Rows are points. Before rounding, the points of a table are all equally far from one centre. They may lie mostly on one side of it. Where is the centre, to within rounding?

Points, 6 rows:
[[ 46 -14]
 [ 24 -35]
 [ -4 -35]
 [ 44 -19]
 [ 41  21]
 [ 21 -36]]
Centre: [11 -1]

Points, 14 rows:
[[ 40  -9  34   6   1  -2 -40  30]
 [ 29 -28  45 -18  23  15  -5  -6]
 [  7 -37  47  33  49  31   8   6]
 [ 28 -35  30   2  49 -16   4  20]
 [ 19 -61  12  18  44   8 -17  16]
 [-10 -38  57  11  51  26 -33  43]
 [ -3 -61  19  12  25  32 -21  -4]
 [ 26 -50  -4  12  44   5 -23  27]
 [ 18 -34  22   3  62   4 -29  53]
 [ 22 -28  40 -16  41 -18 -30   7]
 [ 42 -34  41   1  31  16   2  14]
 [ 18 -45  30 -16  49  25 -29  40]
 [ -8 -43   7  -6  43  35  -5 -14]
 [ 33 -43  42   5  19  33 -20   6]]
Centre: [ -5  -9  21  11  27  14 -16  21]

Points (24 x 18):
[[ 11 -20   5 -19  45 -19  15 -20 -25   7  16  93 -23  21  34  11 -24  -1]
 [-11 -45  27  -8  46  -5   4   4  -7 -26  15  85 -45  20  16   5 -38 -18]
 [-13 -29 -17 -23  43   4 -25 -15 -44  -1  -9  73 -24  35   3  11 -18   5]
 [-33 -47  27 -19  19 -25   9   8 -27 -35  -6  65 -15  17  29  12 -23 -15]
 [-16 -37  14  -8  26   9  10 -12  -5  -4  17  88 -13  42  19  22 -14   9]
 [-33 -31  31  14  40 -43  21   1   2 -31   6  52 -28  15  28  13 -19  37]
 [-20 -22  29 -19  72 -38   8 -18   5   7  31  76 -13  29  22  -2 -39 -21]
 [-27 -55  -4 -21  43 -25  16 -15 -20 -21  35  59 -36  22  29   8 -18  12]
 [-35  -9  29 -26  71   4   7   4   5  -2   9  80 -29  14  24  -4 -11   7]
 [-26 -45  24 -22  50 -11  -6 -32 -12 -42  13  73 -30  16  -9  12 -33  -8]
 [-19 -12  -4  -4  33   5   9 -14 -39 -13  26  72 -12  47  27  15 -31  -5]
 [-24 -13  20 -34  22 -37 -11  -7 -27 -16  42  70 -45 -10  34 -10 -20  -5]
 [-31 -19  15 -15  41 -10  32 -20 -18 -29   4  55  -9  -2  32  35 -14   0]
 [-25 -17  27 -31  58 -18  15 -21 -30 -12  -6  67 -14  26  30 -12 -25 -24]
 [ -4 -37  32   7  46 -25   9 -21 -11 -29  20  86  -7  28  28  23 -36  -9]
 [-51   5  34 -24  31   9   0  -5 -28 -27   0  70   5  18  17 -14 -34  -8]
 [-29 -33  33 -49  49 -21   5 -37 -23 -36  15  55 -15   9  15 -13 -39 -16]
 [-11 -19  24  -3  60 -34  36  -8   8 -22  13  66 -23  29  22  -1 -28 -20]
 [ 15 -29  38 -18  28 -39  -3  -9 -10 -27  24  71 -14  51  20  22 -39   6]
 [-12 -17   3   4  39 -43  -9  -6 -51 -39 -10  62  15  19  -4  31 -21   8]
 [-45 -22  23 -38  34  -4  15 -17  29   5  12  46  20  29  32 -10 -36  -5]
 [-20 -24 -10  -7  21 -11   8 -15 -29   4  33  67 -21  26  54 -20 -49  23]
 [-28 -37  10 -24  28  26  -1 -20 -29   6  28  85 -28   9  14  -2 -31   2]
 [-18 -16 -29 -26  75 -27  26 -18 -13 -18  20  52 -16   3   2  19 -27   2]]
Centre: [ -1 -21  14  -4  36 -13 -16   0  -8  -4  16  33   2   0   6  -9 -28   9]
